Each row is a point. Each copy is the shape, with its points in the same order, turned, moved and blurred by noise. Is it also mirrored, or only turned?

Shape (8 x 3):
[[ 0.37 -0.08  0.15]
 [-0.16 -0.08 -0.25]
 [-0.30 -0.11  0.13]
 [-0.29 -0.04  0.25]
 [-0.33  0.16 -0.01]
 [-0.27 -0.15  0.18]
 [ 1.05  0.00  0.21]
 [-0.33  0.21  0.09]]
Copy 1:
[[-0.05 -0.14  0.26]
 [ 0.07  0.20 -0.29]
 [-0.08  0.48 -0.03]
 [-0.08  0.54  0.10]
 [ 0.21  0.49 -0.07]
 [-0.15  0.45  0.01]
 [ 0.00 -0.74  0.55]
 [ 0.24  0.51  0.00]]
Copy 1 is: only turned
Copy 2 (8 x 3):
[[-0.26 -0.06  0.20]
 [ 0.23  0.15 -0.21]
 [ 0.36  0.18  0.16]
 [ 0.30  0.24  0.30]
 [ 0.30  0.42  0.03]
 [ 0.35  0.14  0.23]
 [-0.92 -0.24  0.23]
 [ 0.27  0.47  0.15]]
Copy 2 is: mirrored
Copy 3, 8 rows:
[[ 0.35  0.18 -0.05]
 [-0.19 -0.21 -0.20]
 [ 0.05 -0.43  0.06]
 [ 0.07 -0.45  0.18]
 [-0.22 -0.31  0.17]
 [ 0.12 -0.38  0.03]
 [ 0.70  0.75 -0.07]
 [-0.17 -0.32  0.24]]
Copy 3 is: only turned

Shape, 6 rows:
[[-0.16  0.02 -0.38]
 [-0.02  0.43 -0.45]
 [ 0.42 -0.32 -0.35]
 [ 0.38 -0.42  0.28]
 [-0.30  0.08  0.29]
 [ 0.08 -0.15  0.06]]
Copy 1 (6 x 3):
[[-0.03 -0.45 -0.13]
 [-0.36 -0.29 -0.34]
 [-0.34 -0.30  0.52]
 [ 0.06  0.22  0.66]
 [ 0.34  0.10 -0.12]
 [ 0.07 -0.03  0.31]]
Copy 1 is: mirrored
Copy 2 (6 x 3):
[[ 0.40 -0.31  0.06]
 [ 0.37 -0.12  0.46]
 [-0.13 -0.72  0.06]
 [-0.47 -0.38 -0.34]
 [ 0.13  0.22 -0.29]
 [-0.07 -0.23 -0.18]]
Copy 2 is: only turned

Shape, 10 rows:
[[-0.09  0.15  0.31  0.24]
 [ 0.18 -0.08 -0.30 -0.02]
 [ 0.19 -0.02  0.30  0.25]
 [-0.34 -0.16 -0.40  0.31]
 [-0.28 -0.15 -0.30 -0.39]
 [-0.37 -0.02 -0.43  0.14]
 [ 0.15 -0.15  0.34  0.00]
 [ 0.14 -0.13 -0.24  0.26]
 [-0.34  0.93 -0.10  0.28]
 [-0.38 -0.12  0.66  0.13]]
Copy 1 (10 x 4):
[[-0.29 -0.31  0.08  0.02]
 [ 0.07  0.33  0.02  0.02]
 [-0.01 -0.32 -0.02 -0.16]
 [-0.37  0.30 -0.39  0.23]
 [-0.47  0.57  0.18 -0.04]
 [-0.43  0.35 -0.20  0.31]
 [-0.11 -0.15  0.16 -0.33]
 [ 0.04  0.15 -0.23  0.05]
 [-0.34 -0.29  0.30  0.92]
 [-0.66 -0.44  0.10 -0.34]]
Copy 1 is: only turned
Copy 2, 10 rows:
[[ 0.08  0.24  0.03  0.24]
 [-0.13 -0.11  0.17 -0.36]
 [-0.23  0.13  0.03  0.22]
 [ 0.03  0.41 -0.09 -0.57]
 [ 0.35 -0.23 -0.10 -0.51]
 [ 0.21  0.31  0.00 -0.55]
 [-0.14 -0.13 -0.14  0.22]
 [-0.26  0.18  0.05 -0.29]
 [ 0.50  0.61  0.79  0.04]
 [ 0.26  0.23 -0.39  0.43]]
Copy 2 is: mirrored
Copy 3, 10 rows:
[[-0.22 -0.07  0.29 -0.11]
 [-0.17  0.28 -0.28  0.24]
 [-0.22 -0.23  0.14  0.15]
 [-0.34  0.26 -0.41 -0.35]
 [ 0.26  0.53 -0.26 -0.11]
 [-0.26  0.44 -0.31 -0.32]
 [ 0.08 -0.19  0.10  0.18]
 [-0.35  0.08 -0.29  0.12]
 [-0.69  0.64  0.61 -0.29]
 [ 0.17 -0.33  0.35 -0.38]]
Copy 3 is: only turned

Shape, 9 rows:
[[-0.12 -0.27  0.30 -0.17]
 [ 0.51  0.46 -0.15 -0.56]
 [ 0.38  0.02 -0.24  0.29]
 [-0.15  0.68  0.24 -0.19]
 [ 0.03  0.03  0.18 -0.07]
 [ 0.01 -0.37  0.36 -0.13]
 [ 0.47  0.11 -0.31  0.12]
 [-0.51  0.14  0.29 -0.45]
 [ 0.22 -0.06 -0.51  0.07]]
Copy 1:
[[-0.37 -0.04  0.26 -0.03]
 [ 0.40 -0.71  0.10 -0.34]
 [ 0.41  0.24 -0.03 -0.14]
 [-0.20 -0.53 -0.48 -0.35]
 [-0.14 -0.10 -0.01 -0.18]
 [-0.34  0.08  0.37 -0.09]
 [ 0.48  0.06  0.03 -0.16]
 [-0.63 -0.54 -0.14  0.07]
 [ 0.41  0.05  0.04  0.16]]
Copy 1 is: only turned
Copy 2, 9 rows:
[[ 0.13 -0.30 -0.10 -0.06]
 [-0.76 -0.32  0.47 -0.07]
 [-0.04  0.40  0.43 -0.16]
 [-0.30 -0.39  0.44  0.65]
 [ 0.02 -0.13  0.22  0.08]
 [ 0.25 -0.26 -0.07 -0.16]
 [-0.25  0.33  0.44 -0.22]
 [-0.14 -0.49 -0.20  0.48]
 [-0.36  0.44  0.10 -0.15]]
Copy 2 is: only turned
Copy 3, 9 rows:
[[ 0.01  0.23  0.45 -0.02]
 [-0.13 -0.66 -0.06  0.41]
 [-0.24  0.02 -0.37 -0.14]
 [ 0.23  0.05 -0.02  0.75]
 [-0.03  0.14  0.17  0.17]
 [-0.15  0.24  0.46 -0.07]
 [-0.24 -0.19 -0.38 -0.09]
 [ 0.51  0.14  0.51  0.39]
 [ 0.03 -0.19 -0.31 -0.30]]
Copy 3 is: only turned
